Each row is a point. To make a cloud, some directions were put in groups of two or more. Within a group, all points are equally far from the middle, so they leave a hole (a ring in 2 directions, a hollow ball in 3). The other directions are filled evenly. Then the cloud was stretched, turned, moved and blurred a little. How many holes are there, and how many directions does each take, smallest first?
(in the rows, 128 means zero)

Cloud (13 x 2):
[[ 57 126]
 [131 145]
 [130 101]
 [141 155]
 [106 167]
 [109 176]
 [100 163]
 [131 125]
 [ 81 138]
 [ 71 165]
 [103 164]
 [ 99 119]
 [ 48 156]]
Holes: 0

Cloud (21 x 3):
[[131 150 154]
 [143  69  93]
 [180  85 159]
 [144  92 179]
 [156 169  77]
 [141 100  82]
 [156 101  92]
 [127 116 160]
 [155 100 179]
 [111 131  71]
 [171 164 115]
 [154  87 184]
 [164 171  92]
 [168 179 113]
 [106 131 125]
 [151 132 166]
 [105 101 117]
 [112 158  57]
 [164 147  94]
 [136  79  87]
 [149 146  74]]
Holes: 1 (2)

Cloud, 48 rows:
[[ 79 110 145  98 172  73]
 [117 121 144 139 198 152]
 [118 110 117 121  23 139]
 [ 82 155 184 112  66 170]
 [112  65 126 139 115 147]
 [150 118 129  96  80 101]
 [ 89 104 145  44 123 124]
 [ 78 123 169 127 171 167]
 [160  92  89 115  63 111]
 [ 85 180 167 182 133 133]
 [106  65 153 117 138 130]
 [122 151 132 119 104  91]
 [121 135 149 117 184 120]
 [112  79 172 146 109 191]
 [ 57 157 122 150  37 118]
 [102 125 178 166  98 194]
 [105 153  91 192 109 168]
 [ 53 172 110 162  81 150]
 [113 155  97  89 141 144]
 [118  88  82 143  75 123]
 [133 144 160  81 156 130]
 [ 66 114 152  59 147 119]
 [103 144 134 166 128 171]
 [115  87 179 142  57 180]
 [128 150 147 170  97 169]
 [106 120 134 154 208 155]
 [ 96 149 141 159  58 182]
 [109 152 149  89 153 148]
 [149 103 174 118 111 115]
 [163 106 127 154 143 162]
 [146 116 137 138 127 114]
 [145  83 143 153 186 117]
 [188 118  99 136  73 147]
 [138  96 108  79 112  91]
 [167 112 125 201  81 148]
 [ 97 127 100 104 117 161]
 [121 132 131 181 161 151]
 [131 131 129 160  93 188]
 [128 130 138 184  77 112]
 [180 119 145 152  73 156]
 [ 99 124 184  93 123 175]
 [ 78 123 117 171  56 125]
 [158 104 130 105 160 171]
 [111 103 153  80 109 171]
 [ 96 115 102  96  75 139]
 [133 118 128  89 152  88]
 [169  74 135 116 108 120]
 [101  93 179 168  86 191]]
Holes: 1 (2)

Cloud:
[[116 187 145 146 103  77 135  87]
 [135 129 118 134 132 137 148 206]
 [166 175 161 109 155 104 154 131]
 [ 52 156 146 179  71 114 111 143]
 [150  77  63 108 110 174  99 113]
 [165 164 139 121 131  39  94 130]
 [143 108 116 107  97  96 192 110]
 [113 130  95 208 116 149 163 122]
 [159 118  66 148 130 149  77  76]
 [165 163  99 117 100 116 159 172]
 [168  89  92 108 140 182 142 179]
 [ 96 145  93 147  88  99  75  87]
 [160 185 152 105 127  88 100 122]
 [124 184 156  85 161  72 133 156]
 [127  86 121 143 155 180 105 124]
 [119 156 160 136  73 110  66 123]
 [149 153 127 181  77 177 132 151]
 [118 104 110 150 156 140 103 189]
 [155 117 147 107 127 141 137  92]
 [140 164  87  99 134 151  80 168]
 [186 104  75 118 102 154 173 144]
 [105 131 171 146 133 124 190 200]
 [154 136 112 159 118 174  89 134]
 [128 166  99 177 113 157  84 138]
 [106 119  73 133 108 168  89 177]
 [163 164 101 124 115 138  66 125]
 [188 151 160  89 123  82 193 122]
 [ 54 151 154 152 118 137 164 131]
 [175 122 152 103 155  72 206 141]
 [111  71 126 115 153 135 163 145]
 [110 197  88 126 148 125  90 161]
 [113  78 104  94 130 164 117 140]
 [145 135 131 125 119  87 214 190]
 [119 119 106 130  69 108 195 142]
 [170  95 112 133 151 117 161 188]
 [109 133  97 166  50 113 131 103]
 [134 144 140 137 161 108 162  88]
 [ 88 174  96  93 147  75 111 153]
 [124  80  97 102 132 191 150 141]
 [130 146  55 102 141  88 129 112]
 [138 140  99 158 150 129 138 184]
 [152  78 137 166 105 159 192 105]
 [102 147 136 161  75 106 148 203]
 [139 203 141  78 113  65 173 134]
 [183  77 152  99 137 115 135 109]
 [169 139 149 136 130  61 203 127]
 [167 158 162 108 121  78 210 105]
 [117 114 157 131 127  86 132 183]
 [158 166  86 137 149 142 122  97]
 [145 119  78  63 126 130 134 175]
 [153 105  96  91 117 143 134 187]
 [120  99  45 158 167 164  97 143]
 [ 86 130 132 105  92 138 122 158]
 [122 114  88 231  85 160 133 148]
 [ 78  97 111 195 102 165 181 141]
 [129 151 176 174  82 118  96  97]
 [115 128  59 161  79 133  57 132]
 [119 134 117 170 106 127  88  70]
 [150 180  90 153 106 160 155 143]
 [166 128 182 165 130 100 148 112]
 [114 100 126 110 134  64 137 120]
 [104 158  43 131 138 135 117 140]
 [123 133  62 120 130 143 153 187]
 [172  93 140 192 150 120 134 135]
 [197  74  80  84 164 171 136 117]
 [154  76  92 143 137  95 108 179]
 [159 182 159 134  86  78  97 111]
 [127  60  81 191 102 187  98 136]
 [167 144 157 207 112 105 157 127]
 [203 115 116 156  84 143 149 126]
 [147 188 113 111 102  91 191 167]
 [161 140  93 117  86 155 143 102]
 [125  73 103 182 143 122  94 172]]
Holes: 1 (6)
